Each wall is flat, endless, passes through zero and stands at right angles to its row. A trip goes straight from one point to another. List the walls that it crosses, first one first.

Walls:
(1): 1, -31, 14
(2): 22, 25, -18
(3): -20, -37, -5
(4): -3, -18, 14
(5): 45, -5, -46
(6): -21, 5, 8
Trips:
-8, -13, -48 to 57, -27, -8 => 1, 4, 3
5, -11, -21 to 0, 8, -19 => 1, 3
-55, -84, -40 to -55, -3, 13 => none
-51, 18, -5 to -6, -11, 32 => 4, 1
-41, 21, -29 to -44, -32, -38 => 2, 1, 4
-32, 39, -7 to -15, -29, 31 => 2, 3, 4, 1

Walls:
(1): 10, -11, -38, 54, 24, 6
(2): -9, 3, -24, -12, 0, -18
(3): 12, -6, 0, 48, -25, -28
(4): 30, 39, -15, 8, 3, 5
(5): -20, 14, -49, 6, 26, -24
(6): -23, 52, 15, 27, -8, 8
(7): -55, -37, 5, -5, -33, -72
(8): -19, -24, -12, -41, -23, -41
Trips:
-12, 32, -18, -42, -51, -57 to 4, 42, -24, -14, -10, -6 => 3, 7
39, -18, -42, 2, -20, -30 to -17, -15, -11, -31, -9, -24 => 4, 1, 3
-22, -11, -46, 24, 23, -12 to -46, -28, 47, 40, -15, -10 => 6, 2, 5, 1

Walls:
(1): 11, 11, 8, 5, -6, 1, -17, -10, -3
(2): 15, -3, 44, -23, 21, 48, 34, 24, -4
(3): -13, -8, -8, 18, -4, 44, -9, 92, 24
(4): -20, 22, 24, 12, 27, 52, -30, -40, -17
(5): -15, -63, 12, -8, 20, 13, 40, -35, 47
(6): 16, -2, -41, 43, 8, 3, 60, -7, -42
(7): -5, -13, -42, -47, -14, 6, -34, 18, -11
(8): -32, -13, 25, 49, 30, -31, -16, -5, -16
(9): 30, 10, 25, -21, 0, 13, 30, 1, 7
(10): -32, 18, -16, 18, -8, 4, 46, 2, -41
Trips:
-13, -4, 15, 39, -16, 11, 15, 21, -22 to -67, 21, -15, -16, -36, -27, 14, 22, -5 => 4, 2, 7, 6
21, -35, 15, -44, 2, -16, -43, 33, 7 to 10, -17, -20, -6, -18, -14, 38, 31, 7 => 1, 5, 6, 10
5, 33, -2, 0, 2, 36, 3, 3, 40 to -24, 34, 51, -84, 15, 58, -8, -15, 13 => 7, 3
-4, 56, 2, 37, 15, -4, 53, -31, 0 to 11, 21, -21, 57, -26, -1, -29, -26, 25 => 2, 9, 10
2, 13, 13, 36, 28, 10, 7, -13, -1 to 14, 6, -14, 25, -22, 66, 66, 54, -7 => 3, 1, 8, 4, 5
-23, -23, 34, -2, 20, 0, 31, -10, 29 to 34, -2, 18, -6, 7, -38, 6, 21, 4 => 4, 5, 1
